Each row of a before or after table is a point. One or more steps were done to the points. Then noise was added and the rows were shuffled. The steps act on columns, c1 being the first. Write out the steps. A step turns or swaps two columns, mirrors them in a line or flattens them onto one, adds a multiple of one to another, or multiplies or shifts one. Angles are multiples of 10 degrees, from the lower column toward the higher: turns from -170 to 170, lines from 10 to 170 but not 90. Use the fewest steps. Two steps may share a column if one is a turn and the other turns, adds or multiplies; they go together, in the order done. Otherwise the lowest column goes first.

Before (14 x 2):
[[  9  27]
 [-14 -19]
 [ 79  86]
 [-19   9]
 [ 12 -13]
 [ 80  33]
 [ 30   9]
 [ 62  62]
 [  1 -16]
 [-25  19]
 [ 44   3]
 [-14  66]
 [ 85 -21]
 [  1  43]]
After (14 x 2):
[[ 37  85]
 [ 26   7]
 [ 96 -21]
 [-19  44]
 [  8 -17]
 [ -4  26]
 [ -2 -19]
 [-47  63]
 [ 16 -13]
 [ 32  61]
 [-23  11]
 [-34  19]
 [ 39   3]
 [ 63  34]]
Steps: add -0.5 times c2 to c1

Before (9 x 4):
[[ 12 -25 -23   3]
 [  1  -7  -3 -12]
 [ -4  24   2   0]
 [  9  13  46   9]
 [ 11  27  -5  42]
 [ 26  -3 -34  -8]
 [-19 -24   5  18]
 [ 20   5 -50  10]
 [ 22  -8 -17 -14]]
After (9 x 4):
[[ 11   5 -95 -44]
 [ 20   3  40 -67]
 [ 11 -27 -12  -5]
 [-18  26   6 -28]
 [ 11  15  61 -47]
 [ 21 -24  91 -40]
 [  3   2  12 -59]
 [ 26 -10  68 -59]
 [ -5 -21 -20 -48]]
Steps: turn c2 and c3 by -160 degrees; multiply c3 by 2; shift c4 by -50

Before (10 x 8):
[[ 19  19 -15  22  -5 -16  -6   7]
 [-21  11  28 -13  35 -34  58  -8]
 [-16  23  15   1   7  11  56   3]
 [ 30 -19  10  35 -24  -1  16  29]
 [-40  27  34  -9  26 -15  23  24]
 [ -7 -15   3  26 -18   3  -8 -12]
 [ 38  17  37  47 -22  13  18  -8]
 [-30  12  18 -61  -7 -36  -2   5]
 [-23  13   1 -65   7  -4   2   7]
 [ 45 -14  18  38   5  23  -8   1]]
After (10 x 8):
[[ 32  21 -17  18 -32 -10  -7  13]
 [ -4  17   2  -7 -30   6 -12   2]
 [-31 -19 -37  21  19  10  24 -11]
 [-16  -3 -22 -29  57   6  -5   8]
 [ -7  -6 -27  31  22   5  60 -93]
 [-14 -19 -23  10   2   6  57 -79]
 [ 21 -22  11   0 -21  -7  -7  14]
 [ 26  19 -10  -8 -41 -10  14   6]
 [-18 -14   0 -15  60   7   1   0]
 [ 27  -9 -40  -8 -53  -8  19 -33]]
Steps: flatten c1 and c6 onto the line at 160 degrees; turn c2 and c3 by -170 degrees; turn c4 and c5 by -70 degrees; add -1.5 times c7 to c8

Before (10 x 11):
[[ 61  12 -44   0  25 -53  -1  29  44  20   0]
 [-21  25  41  -8 -51  -8  31  -6  43 -27  41]
 [ 27  39   4  23  25 -39  33  11 -23 -28  12]
 [ -2 -17 -35 -41   5 -13  29   3  12  23  22]
 [ 20  13  21  -3  25  35  -6  40 -21 -47 -43]
 [-23  18  14 -10 -26 -33 -13  28  54  16 -42]
 [-16  25  25 -37   4  10  19 -24  45   6 -35]
 [  9 -14  22 -63 -13 -43  -2  22 -18  -6   0]
 [ 39 -45  -5  11 -51   0  57 -37 -20  -4  26]
 [ 45 -10 -28   9 -50   8 -15 -25 -20  15 -14]]
After (10 x 11):
[[ 58  28  -3  10 -47 -10  39 -46 -20   0 -42]
 [ -5  -2  20 -92 -15  22  14  19 -22   0 -13]
 [ 28  37  41 -53 -48  -1 -19 -12  41   1  20]
 [ 20 -31  27 -41   7  36 -19 -21  46  -1  25]
 [ 32  12   2 -18  20 -43  25  13 -26   1  41]
 [ -6 -41  20   5  17  22  21  45 -24  -2  16]
 [  3   2 -42   3  22 -34  64  36  45   0  13]
 [ 30  21 -31   0   4  23  -1   7  15  -1 -17]
 [-11 -42  14 -47 -31 -15 -22  23  55   0  18]
 [-14 -16 -31  40 -45  -4  44 -32 -20  -2  -6]]
Steps: swap c1 and c7; swap c2 and c11; turn c4 and c6 by -50 degrees; add -1 times c3 to c4; turn c5 and c8 by 10 degrees; multiply c10 by 0

Before (12 x 14):
[[ 16  28 -74  29  42   4  60   6 -25  33  45  -3 -17  29]
 [-30  26  16 -39   2  21 -26   6   1  28  73 -35 -86 -45]
 [ 34   0  40 -20 -12  58 -41 -19   7 -15  20  37   8   0]
 [-50  20   0 -23  31  37  53 -10  34  29  17  -1 -19   0]
 [ 68 -17 -40  45  71  83  65 -26 -61 -27 -51  13  74 -65]
 [  6 -20  -4 -28   4 -11 -22  23  18 -30 -13  34   1 -48]
 [ 37 -32 -76  -6  45  66  26 -86 -33 -41 -17  47  38 -47]
 [-41   8 -12  45   5  -4   4  11  73  -3  87 -54 -40  -1]
 [ 15  40 -39  34  54  26  63 -60 -72 -66 -29  12  43 -17]
 [ 10  69 -61  57  27  -3  39 -41  30  44  -7 -34 -19 -13]
 [-26   7  -9 -41 -44  -1  -1   0  22  30  51 -68  -5  -2]
 [-70 -22  10   1 -62  38 -59  24   8  17  25   6 -44 -16]]
After (12 x 14):
[[-33  28  15 -42 -19  13 -80   3   0 -11 -79 -29 -24 -69]
 [-47  25   4 -27 -19  43 -21 -10  30 -28 -17  -4  53  -8]
 [ 19  33 -36  39 -11  62  47 -58 -72  57  38  12  68  -8]
 [  9 -22   0 -31  17   1   0  25  21  29  13  32 -26 -25]
 [ 11  76 -62  62  13  26 -19 -44  32 -43  -4 -35  42 -41]
 [ 35   6  36 -20 -61  11  10 -23   8  21 -16  39 -47  27]
 [ 36 -31 -77   5 -48  61  40 -85 -37  35  23  51  27 -13]
 [ 12  24 -66  28   6  35 -19   9 -22 -21 -44  -3  60  27]
 [-67 -30  15   1 -55 -43 -39  28   9  -7 -29   7 -60  -6]
 [-21   5 -11 -37 -19 -40 -11   0  21 -14 -53 -70  -1 -50]
 [ 62 -12 -33  44 -54  83  71 -25 -64  21  58  11  67 -55]
 [-40   6  -9  45   6  10 -47  13  75  16 -82 -51  10 -40]]
Steps: turn c5 and c6 by 70 degrees; swap c7 and c13; turn c10 and c11 by -170 degrees; add 0.7 times c12 to c14

Before (14 x 20):
[[ 33  69  67  10 -66 -23 -23 -30 -46  35  50   4  28  52 -41  40 -44 -51
    4 -24]
 [ 11   7 -12  24 -12 -61  36 -53  -2 -18 -37   9   2  88  64  35  36   6
  -51 -52]
 [-11  -6 -30  22 -91  10 -35  18  26  17  31 -18 -26  35  17   1 -34  25
   13 -23]
 [-13  75  68  30 -88  13  28 -60  43  11   4   0  10   9  36   0 -33  26
  -11  32]
 [-54   7 -35  30 -33  46 -10  25   4  25 -58  19  64  17 -48  26  75   9
  -28 -11]
 [-27 -40 -17 -21 -85  -2  -4 -42 -26  39  47 -14 -15  95  24  -7  40   5
   19 -59]
 [-56   2   6 -16 -20  18  49  17  26  63 -51  28  59  27  21  14  -9  19
  -52 -65]
 [ 13  45   4 -53  10  40  -2 -24  43  -7 -44   5  52  85 -11  -3  37  13
   37  26]
 [ 20 -20  -8 -65 -63 -28  10  18  55  57  34 -12 -37  10 -10  50 -11  19
  -40 -30]
 [ 39  20  58  10 -19   9 -11 -55 -28   1 -50 -53 -32  45  25  93  19  32
   18 -35]
 [-61  53 -49 -28  13  22  24  -9 -20   9 -40 -10 -39  27 -42  23  51 -52
  -52 -22]
 [-69 -27   9 -34  11 -17 -13   4  24 -30  -7 -12  45  24  52  24  17 -36
   11  39]
 [  7  34 -38 -44 -13   6  19  37 -47 -16  34  35  -2 -21  32  18  72  27
  -10  25]
 [-61  19  47   0 -62 -14   4 -55 -29   8 -36  41 -12  17 -46  -1 -30  19
   28 -43]]
After (14 x 20):
[[  6  36  50   6 -14 -21  16  40 -49 -16 -14  33 -64 -18  31  38 -28  27
  -12  29]
 [-55  19 -24  19 -64  12   1 -56 -32   3  29  41  20  17 -45 -25  24  16
   30 -39]
 [-15  77 -53  16 -89  -9  26 -59  43  12 -10   3  33   9  36   0   1  30
  -10  35]
 [-52   5  -7 -36 -36 -51  -8  24  -4  28  13  18 -31  20 -52 -58 -91   7
  -29 -16]
 [  7   5 -14 -23 -14  14  41 -55   1 -18  79  11 -32  86  62  -1 -19   0
  -48 -56]
 [ 17  41  36  42   6 -22  -5 -23  46  -9  -5   6  -4  83  -8 -55 -67  12
   36  24]
 [ 18 -21  51  36 -60 -17   6  14  50  58  28 -11 -11  12 -10  57  39  21
  -39 -31]
 [-71 -29  25  28  13  -3 -15   2  26 -27  26  -7  12  24  53  11 -48 -36
    4  37]
 [-61  55  41 -13  11 -36  24  -5 -16  15  22 -14 -62  29 -40 -38   9 -50
  -52 -22]
 [-25 -43  21   5 -80   9  -4 -38 -25  40 -31 -16 -50  97  24  40  -2   6
   17 -61]
 [-59   2  12  15 -21 -24  52  15  28  65  24  32  32  27  24 -48 -50  16
  -49 -59]
 [ -7  -7   1 -28 -94  -1 -39  20  23  17 -23 -22  20  34  17  25  40  25
   17 -23]
 [ 38  19 -33  30 -16 -77 -13 -55 -26  -1  68 -52 -36  46  32 -17  16  35
   21 -32]
 [ 34  66 -36  31 -66 -12 -20 -30 -44  32  10   3  58  51 -39  68  -4 -51
    5 -27]]
Steps: multiply c3 by 0.7; turn c3 and c4 by 130 degrees; turn c6 and c16 by 130 degrees; turn c11 and c16 by 120 degrees; mirror c13 and c17 in the line at 150 degrees

Before (13 x 48):
[[-26  29 -23  -1  -5   1   4  -2  27  15  19  -1 -11 -14 -12  -1   0 -10
  -11  19  25   9   8  10   7   2 -20 -38  22 -27  12  11   8   3  29  -6
    1   6  -7 -26   1   6   0  -5  13   9 -32  17]
 [-21  -7  -6   8  -3 -11 -22  15  -7   3  18  -4 -19  -5   5  -1 -29   5
   -6  -3   0  -4  -6   7  -5 -36 -22   7  11  -5  -2   5  -4  11   1   4
   -6  14 -16   1 -15  18   9  26  15  -3  18 -34]
 [ 49  11 -56  -6  -7 -13 -32  17  -9  -1 -12  21  -5 -16  27 -14   1  -9
    7  15 -20  -6  -3 -26  11  -1   9 -16  -8  28 -33  13   8 -40  16  -7
   -5  -8 -18  -1  -3  18 -22  16  -9   8 -27  17]
 [-11 -16  -9 -41  13  -2 -19  15  34  -3  14  -6 -23 -19 -17  32   2 -24
   -7  19   5  10  36  -2  22   6  58  13  11   7  12  -3 -18  16  16 -13
    0  -7  -4  49   1   5  -2  16  12 -14  28  15]
 [-28  -4   3   2  21  -6 -19  -4  -9  -4  -6  -6 -22 -14 -16  -3   4   2
  -12 -18 -18 -67   0  -5   0  -1 -24   6  25   2  10   7  -3 -27   9 -15
   -6 -15  -7 -27 -16  17  -6   9   6 -10  29   9]
 [ 21  12 -12   6  18 -25  -9   0 -10  -2  18  -1 -15  -4  -8 -13   5  -5
   40 -26 -20  10  -5   5   0  -6  -2  -3  20   2  -7 -12  16  15   9 -10
  -16  -8  -3  12   2  23  12 -22 -16  16  30  14]
 [-22 -13   3   0  19  -3  -1  13  14   7   7  12   1 -18 -19  -4   4   3
   -9  18 -25  10  -3   3  24  -4  39   6  21  -7   3  -1   1  -1   1  43
   11  -4  -3 -16   5  23  12 -21  16  -5  31 -34]
 [-18  16  -4  -6 -55   1   2   1  -3  -3   7  -8 -17  14 -19 -13  -1  -8
   31   4  -3  10  -6   7  15  -6  25  17  22  16  14 -12   8  -4   5  10
   14  32  -2 -26   5   2   9  12 -19  13  -5   8]
 [-15 -12  -6  -1  16 -12 -29  -3   2  29  18 -11 -22 -19  10   9   4 -14
   -6  17  -1   7   7   2 -10  -4  28 -59  23  21 -11  -1   3  13  -3  -5
  -14  19 -36 -30  -1  17  -5  23 -10  19  13   3]
 [-25  -8 -22  -9  16 -22   4   6  19  -5 -17 -11  -6 -13 -20  -6 -15  -8
   -4  13 -22  11  -9   7  25  -6 -26  12   0  17   2  -6  -8   5  58 -16
   16  17 -25 -30  -5  13   8  10  18  -9 -60  -8]
 [-27   7  -1  11  -9  -1 -18   1  11   6   2  -9  42  59  14   9  -4  -4
   23  15 -28 -18  -2  -3  12 -20  11  12  -3  27   5  -4  15   1   9  -4
   11 -11 -95 -23  -3  12 -12  -2  13   9  29 -16]
 [ 38   4   3   3  19  -1   3   7   7  -2  -6  -6 -10  -5  17 -10 -23 -24
  -10  16 -18   7   9   5  22   4 -26  14  11  29   1 -13  10  15  11  -2
    0  21   1 -26 -13  22   3  10  15   7 -10  -2]
 [  1 -12   2   7  -6 -17  -5  15  -5   5  16  16 -12  11 -18   7  -5 -10
  -10  15   8   9  -7   0  17 -17 -27  10  -6  25   5  61  17   7   1   3
   15  22  -4 -15  -2  17 -11  25  18   8  34  15]]
After (13 x 48):
[[-22 -13   3   3  -4  -2  -1  14  14   0   5  12   0 -15   9  -7   2   2
   -9  21 -24   9  -3   3  47  -3   8   3  21  -7   5   0   2  -3   3  40
   10  -2  -2 -30   3  35  13 -23  14  24  30 -36]
 [ 40   6   4   3  26   1   3   8   6  -2  -4  -7 -10  -5  11  -9 -22 -24
  -12  16 -18   8   8   6  45   3 -36  13  12  29  -1 -11  11  11  12  -3
    2  21   1  17 -12  18   6  10  17   2 -10  -1]
 [  0 -12   3   5 -20 -18  -7  14  -5  11  19  17 -15  14  10   8  -5 -10
  -11  14   9  10  -6  -1  35 -17 -27  10  -5  26   6  59  17   8  -2   5
   14  23  -6  21   0  13 -13  24  18  -1  36  13]
 [-19  18  -4  -6 -45  -1   3   1  -6  -9   9  -9 -18  12  -8 -11  -3  -7
   31   5  -4  11  -7   6  31  -4 -11  14  21  17  14 -12  10  -6   3   9
   13  30  -3 -33   4  15  11  11 -18 -37  -5   7]
 [-17 -12  -7  -1  15 -13 -29  -3   1  30  20 -13 -21 -18  19  11   3 -14
   -5  15  -4   5   6  -1 -16  -2 -11 -60  23  25 -12   0   3  13  -5  -6
  -13  20 -35 -31   2  28   1  21  -6  -1  12   5]
 [-11 -14 -11 -41  -4  -4 -18  14  35  -2  16  -8 -22 -20  -1  29   2 -23
   -8  17   5  12  35  -5  43   4  74  14  10  10  11  -6 -19  16  15 -11
    0  -8  -4 -20   4  14   1  17  10  27  26  16]
 [-27  32 -25  -4 -10   1   5   0  28  15  21  -2 -11 -15   7  -1  -1 -12
  -12  19  25   9   8  11  14   3 -34 -33  24 -27  11   9   7   3  28  -5
    1   5  -4   6   1   5  -3  -7  14  -4 -29  18]
 [-29  -3   3   1  -5  -5 -18  -4 -10   1  -5  -7 -17 -17   7  -4   5   1
  -13 -20 -19 -66   1  -6  -2  -2 -33   6  27   3   8   4  -1 -30   6 -15
   -5 -17  -8  14 -16  14  -6  11   6  29  29  10]
 [ 21  12 -10   5   2 -31 -11   0 -10  -4  18  -4 -14  -3  24 -14   6  -6
   41 -28 -23  12  -5   5  -2  -6   9  -4  18   5  -6 -12  15  13   8  -9
  -12  -7   1  16  -1  17  11 -24 -16  11  30  16]
 [ 47  13 -57  -5  18 -14 -32  19 -10  10 -11  22  -3 -16  -2 -11  -1  -8
    8  17 -19  -4  -3 -24  21   3   1 -16  -8  28 -32  16   9 -39  15 -10
   -5  -8 -20   0  -5  21 -22  13  -9 -23 -27  15]
 [-24  -8  -8   6   1 -12 -21  15  -8   0  20  -5 -19  -6  -3  -1 -29   3
   -6  -6  -3  -3  -5   7 -12 -34 -10   6  12  -5   0   5  -3   8  -1   6
   -4  17 -16  23 -16  10  10  26  13  -5  19 -33]
 [-30   9  -1  10   4  -1 -18   3  10  15   1  -7  40  58   1   8  -5  -3
   24  14 -28 -15  -3  -4  24 -18 -13  13  -3  27   6  -3  15   2  11  -1
   10 -10 -94 -17  -4  19 -12   0  12 -16  27 -16]
 [-25  -9 -21  -8 -10 -22   7   7  19  -7 -17 -11  -6 -12   4  -5 -15 -10
   -6  14 -20  10  -9   6  52  -5 -41  14  -3  16   3  -8  -8   7  58 -14
   14  16 -24  13  -9  10   8  11  18  25 -58  -9]]
Steps: turn c5 and c15 by -60 degrees; turn c15 and c46 by -120 degrees; add -0.5 times c43 to c10; multiply c25 by 2; turn c27 and c40 by -60 degrees; turn c40 and c42 by -20 degrees
